Rows are points. Two turns around zero, p and q, are shown by what they do to some points. Write where each new point lands after one turn and then the other. Backwards means that the second turn is done in reverse. Each puzzle has new turns, and all numbers are rounded.
In the rows, zero is written as 128.

Turn p:
[170 151 107] => [106 170 106]
[111  89 125] => [158 100 116]
[130 155 132] => [106 138 141]
[141 148 135] => [116 147 138]
[ 99  96 165] => [167  99 157]
[116 129 104] => [115 112 111]
Turn q:
[ 98 138 157] => [140 131 169]
[160  84 108] => [148 116  75]
[147 152 123] => [105 148 122]
[108 137 124] => [120 117 145]
Where do these land?
p, then q: [100 153 145] => [162 128 152]
q, then p: [168 129 162] => [ 84 156 127]
q, then p backwards: [124 107 115] => [114 110 117]
p, then q: [119 123  90] => [121  91 115]

Turn p:
[114 107 148 113] => [105 132 102 134]
[160 119 109 146] => [163 135 138 148]
[136 141 118 171] => [152 155 155 118]
[105 144 165  75] => [ 67  95 119 125]
[125 129  99 135] => [154 123 126 114]
Turn q:
[ 94 141 170 117] => [ 85 113 159 143]
[145  97  82 148] => [157 133  84  97]
[139 137 117 151] => [132 154 117 123]
[152 115 130 134] => [139 130 107 142]
[110 150 141  90] => [126 109 173 135]
Where do these land?
q, then p: [148 133 148 116] => [137 155 140 130]
q, then p: [131 131 107 167] => [132  91 144 110]
q, then p backwards: [114 149 112 156] => [102 132 142 156]
p, then q: [114 143  94  98] => [148  89 105 129]
p, then q: [ 84  94 172  86] => [121 116 144  48]
p, then q: [150 129 140 134] => [110 145 123 135]
p, then q: [154 117 123 139] => [128 153 115 140]

Turn p:
[127 138  93  95 103  90 135 129] => [154 113 122 123 145 100 178 124]
[113 129 122  94 133 160  97 134] => [155 160 134 118 150 111 102 120]
[105 114 152  97 135  95 128 113] => [151 116 112  91 111 133 135  97]
[175 140 162 167 170 144  99 142] => [110 138  99 142 103 149  77 182]
[109 132 117 133 119 106 141  96] => [136 121 145 130 104 129 159 111]
[152 139 135 138 129 153 157 124] => [ 86 135 126 140 121 113 122 133]
[128 121  71 135 105 126 138 114] => [131 142 150 153 146 126 178 128]
[ 80 128 159  96  82 124 101 128] => [175 101 134 127 139 114 103  71]
[128 139 119 156 153 129 147 151] => [103 118 147 118 129 138 127 163]
[165 100 150 169 152 151 137 149] => [ 79 135 108 139 132 168 100 153]
Turn q:
[151 148 148 156 129 159 128 144] => [105 110 137 109 103 134 144 161]
[130 102 104 108 149 145  98 150] => [111 133 120 136  99 150  96  96]
[ 98 108  91 148 155 111 125 153] => [ 89 166 125 145 135 111  99 112]
[115 165 142 109 113 142 151  99] => [155  97 126 116 163 135 125 155]
[117  81 148 162 137 140  96 130] => [ 93 130  98 107 103 107 146  94]
[134  86 116 138 138 127 132 112] => [119 120 132 140 119 100 128  93]
[140 165 133 109  72 122 160 113] => [191 120 144 118 140 122 131 170]
[145 141 165 131 155 138 151 166] => [ 99 129 169 101 128 158 148 139]
[129 123 101 135 152  98 110 112] => [117 141 114 174 134 123 131 114]
[122 161 130  82  79  98 128 101] => [204 134 113 135 154 142 130 145]
Where do these land?
q, then p: [144 123 149  75 126 148 130 157] => [120 164 105 145 133 105  94  97]
p, then q: [138 128 121 156 128  40 138 159] => [123 129 186  99  96  99  87  84]
p, then q: [121 144 111 151 188 148 138 141] => [131 153 124  81 131 175 120 141]
p, then q: [116 120 187 125 121 114 100  74] => [178  97  94 146  91  95 129 142]
p, then q: [116 119 122 144 112 107 143 145] => [114 114 142 112 130 115 126 101]
q, then p: [131 133 130 141 116 138  95 144] => [135 123 143 143 155 108 139 124]
p, then q: [137 147 122 156 114 144 140 136] => [105 150 117 108 133 114 141 127]
q, then p: [110 130 111 132 128 149 129 147] => [162 128 131 126 138 126 116 129]
p, then q backwards: [135 104 118 138 133 151 126  84] => [140 115 121 125 142  93 105 159]
p, then q: [132 132 109  62 115 141 139  93] => [159 130 143 177 173 128 148 148]

Turn p:
[110 140 115  75 103 144 146 101 112] => [170 124 121 150 130 128 121 178  99]
[128 127 141 127 154 101 158 104 116] => [155 150 128 100 141 151 126 135 150]
[125  97 116 124 128  78 124 103 109] => [118 152 145 107 122 166 153 161 134]
[152 152 145 138  78 137 117 166 145] => [106 118 164 153 147  76 123 113 117]
[114 126 123  99 136 105 120 165 112] => [118 147 146 136 125 157 104 123  96]
[ 86 133 128 138 103 136 101 151 136] => [ 90 121 110 160 150 128 131 124 104]
[160 169 125 155 111 132 101 105 123] => [120  89 152 149 131 113 130 137 174]
[125 110 105 123 185 147 163  93 161] => [171 106  84  75 109 144 138 116 128]
[153 125 169 126 152 133  99 140 138] => [137 139 144 148 114 129 141  77 144]
[127 101 114 176 130 167 151 153 128] => [ 95 134  86 102 111  87 113 116 133]
Turn q:
[117 144 155 153 130 114 105 129 131] => [158 114 140 119 113 123 158 126 126]
[124 158  99 102 126 119 128 105 117] => [129 118 138 124 145 173 106 131 142]
[157  87 124 139 143 107 167 114 177] => [105 170 121  87 166  90 133 147 119]
[147 156  96 110 110 119 186 142 125] => [111 142 129 131 135 151  85 187 120]
[146 135 156 128 139 156  59 149 100] => [141 130 158 168  88 133 154  73 120]
[119 148 134 128 132 154 137 110  96] => [154 123 114 163 138 145 121 127 136]
[113  94 159 129 132 109 104 134 110] => [126 125 100 117 103 127 163  99 121]
[147  90  98 143  88 115 175 112 174] => [ 83 151 119  96 154  90 119 176 162]
[110 151 132  98 125 151 128 137 135] => [145 117 131 132 114 132  87 117 129]
[103 117 128 151 154 136  90 148 113] => [128  91 131 144 123 117 156  96 106]
Where do these land?
q, then p: [129 131 132 168  93  70 109  91  71] => [152 125  89  80 132  63 101 119  87]
p, then q backwards: [135 143 113 101 147 156 138 150 123] => [106 147 143 102 137 149 134 154 132]
p, then q backwards: [152 108 151 105 151 137 141 159 130] => [144 129 167 100 145 140 109 140 145]
p, then q: [109 133 146 120 118 146 109 158 142] => [137 112 117 140 154 141 162 134 134]
p, then q: [129 141 100  86 165 111 132 116 161] => [108 175 109 168 123 127 120 100 141]
q, then p: [134 119 148 119 101 142 168 154 134] => [ 87 109 159 141 140 133 115 137 113]
q, then p: [119 131 165 158 130 129 164 142 112] => [100 129 160 102 116 115  94 141 129]
q, then p: [120 112  82 131 149 129 132 138 156] => [128 156 110 137 126 178 134 119 124]
q, then p: [110 114 107 115 135 127  99  77 122] => [165 106  93 108 115 138 156 117 127]
q, then p backwards: [142 147 137 176  92 135  88  95 128] => [174 135 159 137 116 115 101  75 128]
